Each row of a before or after table is a point. The points were changed in one or more steps. Then noise was added and the rows were shuffled. The steps act on columns, c1 being the first. Name the steps. A step turns or swaps two columns, mirrors them in a line or flattens them onto one, adds a multiple of one to another, or multiplies or shifts one. Angles are multiples of 10 degrees, from the lower column toward the higher: turns from -170 to 170, lines from 10 to 170 but not 90. Use the fewest steps. Two steps may share a column if one is a turn and the other turns, adds or multiplies; they go together, in the order done. Otherwise the lowest column goes first.

Before:
[[ 0.28  0.01  0.60]
 [-0.06  0.15 -0.37]
 [ 0.03  0.10  0.35]
 [ 0.06 -0.10 -0.01]
 [-0.03 -0.29  0.50]
 [ 0.13 -0.02 -0.67]
 [-0.14  0.05  0.59]
 [ 0.18 -0.15 -0.56]
 [-0.11 -0.25 -0.39]
 [ 0.12 -0.10  0.73]]
After:
[[-0.09 -0.09 -0.02]
 [ 0.16 -0.44  0.47]
 [ 0.07 -0.05  0.60]
 [ 0.14 -0.11  0.31]
 [-0.32  0.12 -0.33]
 [-0.06  0.08 -0.68]
 [ 0.07  0.22 -0.32]
 [ 0.03 -0.39  0.64]
 [-0.22 -0.22  0.48]
 [-0.14 -0.03 -0.58]]
Steps: turn c1 and c3 by -20 degrees; turn c1 and c2 by -70 degrees

Before:
[[ 0.33 -0.25 -0.09 -0.28  0.32  0.48 -0.03 -0.78]
 [ 0.41 -0.38  0.24  0.41 -0.02  0.05 -0.47 -0.53]
 [ 0.29 -0.07 -0.11  0.15  0.39 -0.24 -0.61  0.31]
 [-0.64 -0.77 -0.42 -0.13  0.25  0.04  0.20 -0.32]
 [ 0.28 -0.58  0.41  0.27 -0.42  0.42 -0.31 -0.01]
 [-0.19 -0.05 -0.36  0.08  0.06  0.06 -0.38  0.05]
 [-0.25  0.12 -0.02 -0.10  0.24 -0.10 -0.09 -0.04]
 [-0.49 -0.73  0.74 -0.33 -0.09  0.26  0.17  0.14]
 [-0.13 -0.25  0.02  0.39  0.42 -0.06  0.30  0.20]
 [ 0.47  0.55  0.06  0.06  0.05  0.03  0.41  0.03]
 [-0.30 -0.02 -0.26  0.44  0.31  0.37 -0.18 -0.30]]
After, 11 rows:
[[-0.16  0.00 -0.06 -0.46  0.37  0.36 -0.20 -0.31]
 [-0.05 -0.08 -0.39 -0.08  0.05  0.09 -0.36  0.09]
 [ 0.12 -0.60  0.41 -0.31  0.41 -0.42 -0.29  0.01]
 [-0.22 -0.71  0.66  0.34  0.19 -0.12  0.14  0.14]
 [ 0.19  0.55  0.06 -0.06  0.01  0.04  0.42  0.04]
 [-0.12  0.13 -0.04  0.10 -0.10  0.19 -0.11 -0.04]
 [ 0.18 -0.23  0.47  0.29  0.47  0.32 -0.03 -0.76]
 [-0.27 -0.76 -0.20  0.12  0.05  0.26  0.16 -0.30]
 [ 0.12 -0.37  0.61 -0.39  0.08  0.00 -0.46 -0.51]
 [ 0.08 -0.04 -0.35 -0.13 -0.23  0.36 -0.62  0.26]
 [-0.03 -0.25 -0.12 -0.40 -0.04  0.45  0.28  0.21]]
Steps: multiply c1 by 0.4; add -0.7 times c8 to c3; multiply c4 by -1; swap c5 and c6
